Each point is reached from the start by the listed moves, each made 0, 1 or 2 times, or once backwards (-1), plus a little noise. Say if it took an odd or an even number of moves. Then give how often each move was made.

Moves:
(1): [31 29]
(2): [-22  24]
Start: [-7  3]
Points:
[46  7] => even (1, -1)
[ 15 -21] => odd (0, -1)
[55 60] => even (2, 0)
[-28  27] => odd (0, 1)

Moves:
(1): [ 7 18 14  3  0 -8]
(2): [-11  -8  -5  -6   9 -14]
(3): [-16  17  10 -27  -4   4]
(4): [-13  -4  15  10   2 -10]
(5): [-1 -4 11 -3 26  1]
(6): [-17   7 -10  34   2  -1]
Start: [ -6   6  -7 -10  -5  -2]
Points:
[-60  40 -35 -47 -17 -13] => odd (0, 2, 2, -1, -1, 1)
[-40  50 -13 -40 -12  17] => even (0, 0, 2, -1, 0, 1)
[  5 -37  17   5  -7  -5] => even (-1, -1, -1, 2, 0, -1)
[-51  10   3  47 -24 -25] => even (0, 0, 0, 2, -1, 1)
[  2  -7  38 -15  44 -57] => even (2, 2, -1, 1, 1, -1)

Moves:
(1): [ 13   1  13  -2 -13  -6 -11  -5   2]
(2): [ 4  9  4 -1  2 10 -5 -5  0]
(3): [-3  8 -8 -4 -2 -2 -8 -1 -4]
(4): [-5  9  1  2  1 -7  7  2  4]
(5): [-7 -3  4 -9 -6  0  2 -3 -5]
(6): [ -4   5   9  -5  11  -4 -11  18  -9]
(7): [ 16  -1   0 -11  -2   3   7   4   9]
(8): [ 12   5   4   3   1   4   8  -2 -10]
(9): [ -3   6  -4 -12  11  -3  -5 -13  -2]
Start: [-2 -1  7  4  1 -3 -4  3  2]
Points:
[ 18  46  15 -47  -1   9  12 -17   4] => odd (0, 2, 1, 2, 2, 0, 2, 1, 1)
[-14  11  28  13   7 -13 -13  46 -51] => odd (0, -1, 1, 0, 1, 2, -1, 2, -1)
[-30  28 -28  14   6 -31  -4 -22   2] => odd (0, -1, 2, 2, -1, -1, -1, 0, 1)
[ 19  -3  13  -3   9  16  39   6 -11] => even (-1, 0, -1, 0, 1, 0, 1, 2, 0)
[-17  39  16 -60  37   0 -52   4  -9] => even (0, 2, 1, 0, 1, 2, 1, -1, 2)
[  1  49   2 -31  51  -7  -6  39   7] => odd (-1, 1, 1, 2, -1, 2, 2, 0, 1)
[ 29   7  33   2 -41 -14   1 -28   5] => even (2, 0, 0, 1, 1, -1, 0, 1, 0)
